Rows are points. Each copy is the shape, with its points in the same order, stretched, turned, moved and blurred by noise. Is it also mirrored, or only turned?
(in the rows, 128 means zero)

Shape:
[[137  64 157]
 [140 137 162]
 [102 188 159]
 [ 95 125  35]
 [ 91  85 127]
 [ 99 112 119]]
Copy 1, 6 rows:
[[110  48 147]
 [117 118 148]
 [ 97 166 127]
 [164  84  51]
 [ 98  72 113]
 [113  89 104]]
Copy 1 is: only turned
Copy 2, 6 rows:
[[ 83 101  81]
 [133 111 142]
 [155 115 196]
 [ 41 192 136]
 [ 48 120 106]
 [ 71 126 138]]
Copy 2 is: only turned
Copy 3 (6 x 3):
[[129  74 112]
 [ 80 127 126]
 [ 48 182 103]
 [175 171 119]
 [129 122  81]
 [122 136  97]]
Copy 3 is: only turned
Copy 4:
[[ 60 150 189]
 [112 178 119]
 [135 154  29]
 [192  31 128]
 [ 73  86 146]
 [106 100 124]]
Copy 4 is: only turned

Shape, 8 rows:
[[115 160  47 176]
 [105  95 166 173]
 [148 120 146 100]
 [132 116  52 190]
 [158 108 194  71]
 [135 120 185 123]
 [102 123 156 103]
 [ 95  63 159 130]]
Copy 1, 8 rows:
[[149  48  69 162]
 [ 37 138 156 124]
 [136 170 167 113]
 [132  35 133 162]
 [121 230 201  95]
 [ 85 201 165 116]
 [ 98 166 129  92]
 [ 59 124 188  85]]
Copy 1 is: only turned
Copy 2:
[[123  67 162 140]
 [147 140 153 194]
 [135 152 130 143]
 [153  63 145 157]
 [150 194 110 136]
 [132 177 145 155]
 [120 167 123 163]
 [163 137 102 215]]
Copy 2 is: mirrored

Shape (13 x 8):
[[137 110 147 147 129 130 119 128]
 [ 44 106 165 128  96  81 165  80]
 [ 99 137 125 150  69  99 166  80]
 [118 125 142 151  95  98 102 205]
 [139 152 164 167  98  78  89  76]
 [133 139  10 147 124 136  68  88]
 [140 135 123 103 159 163 162  78]
 [121 140 165  70  99  96 116 107]
 [131 149  79 153 143  89 152  75]
 [139 115 160 156 129  80 171 143]
 [108 131 152 162 129 125 166 106]
 [ 58 153 154  77 128 148 132 172]
 [128 135 154 170 111 108 136 135]]
Copy 1:
[[158  99 128 110 134 119 128 127]
 [124 106 166 124 159 127 171  30]
 [152 142 126 104 175 107 174  45]
 [154 109 106 167  74  81 122 108]
 [201 141 124  74 136 128  99  54]
 [103 177  54   7 111  87 153 142]
 [122 136 134  93 188 160 147 151]
 [129 151 184 136 143 126 113 107]
 [112 150  75  74 177 102 133  93]
 [149  91 121 153 164  97 116  92]
 [158 115 119 119 162 145 156  80]
 [ 98 123 163 179 107 157 158 124]
 [174 118 102 131 138 123 128  89]]
Copy 1 is: only turned
Copy 2:
[[ 94 119 143 130 123 134 141 101]
 [ 77 176 212 140  59 155  89 155]
 [112 158 186 183  73 169 110 121]
 [ 87 103  89 154 131 140 143 185]
 [104  96 181 183 113 101  88 103]
 [170 126 105 126 127 163  56  58]
 [132 194 165 106 109 118 147  48]
 [149 153 178 133  97  90 130 155]
 [109 167 133 155  68 135  88  45]
 [ 59 135 125 161  70 129 160 105]
 [ 73 165 162 147 102 144 129  93]
 [118 211 135  91 148 113 130 197]
 [ 78 126 138 166 114 135 135 116]]
Copy 2 is: only turned

Shape:
[[170 100  89 103 147 143 176 157 142]
 [151 147 140 116  62 187 200 126  90]
 [141 121 177 146  83 131  80 102 114]
 [ 89 117 167 107 171 179  94  73 149]
 [ 44  74 144 146 106 125  76 146  92]
 [130  46  96 120 109 101 157 120  99]
 [161 138 126  99 184 169 134 202 138]
 [ 79  86 105 103 167  98 172 118 131]
 [111 109 132  72  59  91 108 109 108]
 [111 159 127 131  65 183 124  86 195]
 [ 59  73 139 105 117 110 172 103 191]
 [116 119  90 177  69  85 138 147 136]]
Copy 1:
[[176 181 134 107  77 152 128 143  91]
 [148 110 117 161  84  90 146  87  28]
 [129  68 165 194 123 112  79  86 151]
 [ 67 120 205 156 134 186 143 100 127]
 [111 108 164 221  80  95 108 191 179]
 [211 163 132 189 120 105 121 169 142]
 [ 91 175 171  91  40 158  94 131  80]
 [147 198 145 122 130 117 174 168 153]
 [160 131  82 208 100  98 114  69 175]
 [126  54 111 126 104 176 168  84 118]
 [175 138 149 114 100 129 204 140 183]
 [185 100 101 132 114  81 127 183 171]]
Copy 1 is: mirrored
Copy 2:
[[ 56 101 127 133 138 124 163 205 167]
 [ 32 103 207 169 124  73 132  75 116]
 [160 157 206 111 120 145 153  58 112]
 [185 132 115  46  89  81 128  97 168]
 [216 120 199 128 134 134  68 134  92]
 [106 130 187 151 102  92 125 215 147]
 [103  63 101 116 193 160 183 172 163]
 [140 136 119 125 117  46 122 220 155]
 [146 124 197 150  83 108 171 143  57]
 [ 93 181 127  95  88 127 123  46  86]
 [118 179 134  76 105  30  99 195  94]
 [107 186 169 201 143 151 123 149  97]]
Copy 2 is: only turned
Copy 3 (12 x 9):
[[ 96  93  80 183 138 164 184 105 159]
 [ 37  94  97 111 122  90 171 196  85]
 [137 155 153 134 160 138 107 182 123]
 [115 237 103 146 115 172  86 128 143]
 [247 154 102 147  92  96  94 138 132]
 [155  78  92 177  85 143 117 151 158]
 [117 125  54 168 199 154 187  56 136]
 [156 129  68 159  77 150 101  86 193]
 [169 116 108  85  93 163  93 196 159]
 [ 95 207 185 136 100 148 183 206 144]
 [148 187  87 161  59 156 130 160 241]
 [187  88 179 167 114 107 171 144 157]]
Copy 3 is: only turned

Shape:
[[130 126 145 104 133 109 173 168 136 118 168 158]
 [133 126 118  96  91  83 101 143 172 165 159 166]
 [148  83  85 100 141 175 171  93 158  91 162 150]
 [117 111 131  94 103 117 109 148 153 141 197 115]
 [ 94 166 143 126 194 110  54 105 111 199 136  83]
 [118 178 111 175 147 138  92 142 170 118 142  92]
 [168 106 120 108 135 174 133 122 149 103 102 128]
 [169 145 132 106 136 147 158 131 192 111 167 174]
 [133  90  84 115 132 158 147  94 136 124  98 132]
 [ 94 125 133 121 117 152 147  82 163 131 122 139]
 [123 103 111 140 155 164 145 111 134 143 114 126]
 [ 92 122 153 180 159  96  68 106  96 183 105 101]
 [127 205 153 132 148 111 100 116 136 107 124  62]
 [117 127  99  83 126 175 161 159 175 113 125 151]
 [126 170 113 121  99  83 116 140 105 204 181 132]
 [158  97 117 109 111 162 179 128 208 150 136 112]
 [141 127 148 110  87 171 135 142 134 146 167 169]]
Copy 1:
[[113 139 103 145 129 135 184  89  94 118 175 109]
 [153 151 156 165 116 107 153  59 140 201 150  92]
 [111 142 130 124 173 152  52 145 137  74 185 122]
 [112 146 120 133 114 119 142  81 106 168 103  66]
 [133  90 149 138 151 115 126  30  94 133   7 167]
 [ 93 138 136 164  85  86 144  68 158  74  79 144]
 [118 163 138 134 175 130 111 151 161  70 148 147]
 [103 142 156 195 154 123 131  96 152  89 194  99]
 [143 152 138 107 155 147  69 146 140  97 157 178]
 [146 120 142 153 112 128  95 146 103 125 151 160]
 [130 128 144 109 148 160  94 124 126  80 140 174]
 [163  54 117 105 113 129 143  82 124 143  55 183]
 [ 69 135  87 175 118  64 166  94 122  98  38 160]
 [138 208 160 148 126 129 124 112 106  75 172 141]
 [126 156 107 157 105 170 166  38 112 195  83 119]
 [ 66 167 194 133 148 143 116 137 132 138 186 129]
 [148 160 124 167 120 183 148 132 125 120 150  89]]
Copy 1 is: mirrored
Copy 2 (17 x 12):
[[ 72 157 136  95  61 135 154 134 112 120 128 158]
 [104 121  79 115  71 148 131 140  83 112  88  81]
 [132 190 115  83 153  93 158 191 110  64 119 176]
 [135 146 100  99  52 142 173 173 102  99  96 118]
 [151 119 167 150 144 194 195 134 108 140 113  43]
 [127 133 178 129  84 138 144 109 116  63  96 106]
 [127 129 133 145 149 103 140 177 136 107  90 153]
 [ 91 182 136 106  82 113 150 145  68  81  71 152]
 [136 151 110 136 182 102 128 165 139 100 148 134]
 [159 169 138 128 151 148 116 140  94 114 135 131]
 [126 149 142 142 162 120 158 136 128 106 145 143]
 [154  70 154 140 167 172 159  92 139 144 143  81]
 [142 136 193 117  95 132 136 138 124 118 101  78]
 [ 86 172 137 143  86 144 124 158 123  95 115 152]
 [103 115 115 112  54 159 159 145  64 129 157  53]
 [114 187 112 171  98  81 169 140 104  93  98 130]
 [126 128 133 131  77 160 139 187  64 113 112 159]]
Copy 2 is: mirrored
Copy 3, 17 rows:
[[112 127 129 128 138 113 138 118 102 195 163 134]
 [153 123 185 157  66 151  94 117  68 181 157 101]
 [ 72 105 175  33 123 106 110 126 152  90 160 178]
 [141 123 139  99 113 139 120 152 107 203 171  78]
 [244 127  29 120 119 120 108  95 104  89 133  32]
 [180 167 113 116 146  47 173 124 146 103 135  56]
 [110 104 140  80 157 135 151 131 114  81  82 148]
 [135  80 188 107 102  86 163 146  90 117 165 164]
 [111 125 133  80 139 132  90 102 151  84  97 159]
 [187 121 129 110 115 116 102 140 189 120 150 142]
 [142 121 112  95 150  92 115  98 161  95  98 138]
 [211 153  23 170 116 141 113  63 160 111  89  36]
 [189 166  55  92 141 119 183 166 123  95 142  42]
 [127 118 182  84 173  91 116 140 105 155 133 176]
 [160 132 111 186  74 107  78 139  58 172 182  48]
 [162 105 194  61 100  89 130 164 104 153  82 166]
 [129  69 161 150 126 116 129 152 113 169 159 106]]
Copy 3 is: only turned
Copy 4 (17 x 12):
[[151 137 139  86 167  84 162 182  83 141 137 148]
 [192 102 150 111 114 104  99 194 145 126 150 191]
 [145 186 126 182 184  75  91 169  89 176 157  93]
 [150 115 124 109 118  85  87 193  94  88 196 166]
 [ 38 107 161  83  88 184 106  95 189  82 162 179]
 [125 165 160  95  58 183 105 139 122 157 190 122]
 [156 171 118 152 151 121 109 137 136 140 155  67]
 [176 174 145 118 150  77 130 166 131 204 171 125]
 [144 171 121 180 147 140 100 142 111 137 110  93]
 [137 147 123 165  92 125 105 105 101 153 109 139]
 [107 165 109 160 147 158 117 134 117 139 129 112]
 [ 70  57 141 110  98 227 115 100 149  97 138 161]
 [119 133 164  46  73 161  92  84 129 130 143 102]
 [158 220 125 150 123  73 145 161  94 126 142 130]
 [155 129 114  67 152 150 107 173 134 110 114 208]
 [152 190  66 161 107 105  96 203 114 150 136  95]
 [180 159  85 127 171  94 127 138 104 131 162 156]]
Copy 4 is: only turned

Shape (17 x 12):
[[114 138 152 151 173 144 113  85  96 109 110 133]
 [140 139 135 102  86 136 169 140 132 172 140 124]
 [ 88 141 130 128 117 122 115 133 165 148 146 149]
 [121 131 123 108 116 102 155 202 132 132 123 159]
 [126 120 101 149 183 131 121  78 111 127 107 143]
 [149  94 124 149 153  88 108 151 226  73 123  91]
 [117 109 133  94  93  92 114 143 115 173 147 146]
 [ 97  90 163 176 128 158 106  95 123 107  87 105]
 [126 160 182 102 115 101 121 156 144 151 137 136]
 [139 125 142 188 129 113 107  76 123  94 112 118]
 [121 141 121 177 132 135 109 114  75 102 120 135]
 [123 165 109  80  82  77 141 145 132 150 112 110]
 [ 78 138 130 136 119  80 149 152 116 164 166  91]
 [114 107 152 104 131 110 138 181 104 165 126 133]
 [ 58  92 145  74 150 116 125 114 187  81 166 126]
 [116 110 159 176 139 118 144  74  93 107 121 147]
 [ 95 105 116 129 141  80 141 115 204 114  88 128]]
Copy 1, 17 rows:
[[114 153 103 133 104 136 116  98 123 105 134 105]
 [142  97 162 110  94 148 145 164  98 133 111 136]
 [ 81 108 112 124 126 148 156 114 160 157 154 156]
 [128 117 155 152 138 174 152 141 111 142 163 186]
 [ 89 162 108 157 103 118 134 125 124  97 121 134]
 [136 160  63 145 161  90 123 173 248 161 170 205]
 [ 89  87 141 115 123 157 129 125 114 111 150 189]
 [ 97 133 111 153 116 137  62 151 165 120 149 100]
 [141 110 115  85 107 163 149 104 138 140 170 164]
 [112 120  63 142 110 114 117 140 139 105 136 104]
 [110 120 114 140 133 130 132 127  94 106 149  84]
 [146  81 147 118 101 129 196 138 135 104 140 146]
 [118  81 151 124 121  82 144 132 138 167 177 143]
 [119 124 170 124 125 156 106 135 109 132 175 181]
 [100 128 103 160 152 144 107  83 229 161 118 222]
 [103 114  92 172  91 145  90 119  98 110 115 121]
 [ 96 131  91 190 104 126 141 146 217 138 143 196]]
Copy 1 is: only turned
Copy 2, 17 rows:
[[156 135 111 131 179 134 118  88 176 110 108 116]
 [111 128 157 104 119 149 122 139  89 147 168 141]
 [148 137 147 156 121 119 148 105 108 152 150 140]
 [111 123 117 153 145 117 124 129  94 152 147 195]
 [125 125 112 131 194 143 153  84 170 127 121 114]
 [137 107 117 249 105 141 122 111 149 173 197  91]
 [ 79 145 156 128  99 119 125 127 109 136 123 167]
 [171 140 126 159 138 163 133 118 185  89 102 127]
 [135 160 154 149 111 108  86 133 116 150 157 148]
 [142 138 103 149 129 167 118  98 189 140 127 102]
 [141 121  74 120 152 148 125 104 166 124  84 129]
 [102 172 121 128 110 132 133 141  78 155 198 120]
 [133 152 132 171 130 146 112 113  68 164 127 101]
 [106 139 147 154 147 119 104 141 110 124 111 177]
 [147 119 147 203 114 115 138  59  95 104 175 119]
 [136 134 114 126 159 169 113  74 172 126 103 143]
 [135 160 142 203 154 150 165  98 125 157 205 124]]
Copy 2 is: mirrored
Copy 3 (17 x 12):
[[138 131 130 100 132 153 136  87 153 116  63 106]
 [103 156  91 144 163 145 152 166 116 112 156 164]
 [138 136 163 138 147 125 131 151 151 154 118 154]
 [119 174  86 133 146  81 122 118  86 156 154 186]
 [157 111 170 113 147 143 136  71 137 113 111 105]
 [164  70 128 104  73  68  57 144 152 147 145  71]
 [ 92 145 138 146 161 135 142 163  63 122  97 167]
 [178 130 116 108  87 174 115 147 171  81  64 105]
 [ 81 176 101 109 146 127 125 156 117 160 109 149]
 [151 107 139 111  64 152 158 124 146 123  94  82]
 [130 135 128 150  85 145 162  91 133 117  88 142]
 [108 125  92 126 145 151 155 166  63 177 135 205]
 [114 138 120 193 172 145 137 142  83 182  81 152]
 [ 94 183 100 138 169 126 102 120  72 123 105 162]
 [162  67 145  91 174  61  93 163 141 115  56 119]
 [165 143 126 109 118 140 166 102 124 120  70  89]
 [221  99 140  85 137 102 100 149 127 171 128 119]]
Copy 3 is: only turned

Shape, 18 rows:
[[138  70  93 131 144  97 142 153  58 175  90 146]
 [124 176 184 159 212 106  63  72  67 118 174 148]
 [135 165  81 191 102 118 159 102  76  96  88  61]
 [116 126 140 160 178 144 116 127 110 187 169 175]
 [176 172 115 149 113 141 163 191 112 140 105 142]
 [189 107 132  83  84 109  49 140 109 148 107 190]
 [ 88 127 179 186 111 174 152 137 136 121 143 159]
 [172 170  98 116  86 161 130 107 114  94 119  79]
 [160  74 111 100 195 125 134  92  84 122 177  65]
 [130 163 192  94  88 169  87 148 148 119 149 121]
 [121 133  87 159 200  76  86 144 159 153  96 183]
 [117 134 143  89  85 100  50 186 114 179 140 133]
 [148  87 112 181 209  76 173 186 105 160  68 145]
 [149  62 155  73 194 100 118 113 160 187 151 148]
 [116 151 187 179  81  71 155 152 133 173  77 126]
 [141 129 138  98 152 107 165 140 141 115 186 185]
 [153  54 202 149 174  55  67 131 145 132 160 164]
 [ 81 106 126  82 118 121 102  89 103 101  60  77]]
Copy 1:
[[ 82  75 114 140 159 160 160  93 117 126 137  77]
 [ 80 121  60 110 123 166   7 121 219 138 148  52]
 [105 116 107 165  50 100 198  73 183 124 108  99]
 [103 106  96 116 186 190  95 130 168 111 122  77]
 [ 91 154  78 166 143 116 197 102 135 124 115  95]
 [ 44 104  83 114 196 111 124  58 104 138  86 119]
 [168 145  74 120 149 138 118 111 134 128  89  93]
 [112 135  99 164 105  92 162  72 159 130  96 164]
 [ 99  97  82 152 105 201  80 140 122 117 172 147]
 [132 140  95 126 165  77  84 111 100 146 103 152]
 [ 45  93 156  63 144 199 128 152 181 146 103  51]
 [ 70  87 122 120 202  71 109 131  85 115 112 115]
 [ 80  97 102 108 132 201 186 165 127 139 168  36]
 [ 94  93 133  28 191 202  67 165  88 109 158 141]
 [118 115 126  41 136  63 151 111 109 102 130  58]
 [ 97 185 104 128 160 192 101 117 104  94 142 108]
 [ 67  90  58  30 154 171  48 163  77 107 132  69]
 [130  87 173  98 114 107 106  90 102 197 118 121]]
Copy 1 is: only turned
Copy 2, 18 rows:
[[169 128 183 169 151  85 132 125 156 101 106  90]
 [170 135 125  68 136  50 153 101 134 196  94 164]
 [164 137 150  91 155 100  33 104 216 160 128  68]
 [165 132  94 134 152  67 203 125 157 112 114 142]
 [184 148  83 152 126  91 121 135 137 117 162  61]
 [163 168 198 135  79 127 179 152 124 117 178 119]
 [149 109  52 140  88 103 155 127 189 114 111 132]
 [128 161 136  96 120 126  56 105 157 140 180 100]
 [107 122 192 115 164  67  70  97 121 102 133 191]
 [131 140  93 147  70 124 150 134 128 161 172 143]
 [162 127 147  99 172  67 171 203 152 134  93 103]
 [164 139 157 183 123 123 180 156 125 168 163 135]
 [172 105 142 156 159  33 125 173 163 100  96  70]
 [ 89 157 157 152 148  44 164 169 112  87 118 186]
 [172 159  96 173 103  65 128 167 212 167 106  74]
 [172 162  88 136 137  96 128 165  99  92  94 193]
 [156 125 170 141  93  43 168 187 143 120 115 216]
 [ 83 111 200 113 117 132  73 117 162 167 101  94]]
Copy 2 is: mirrored
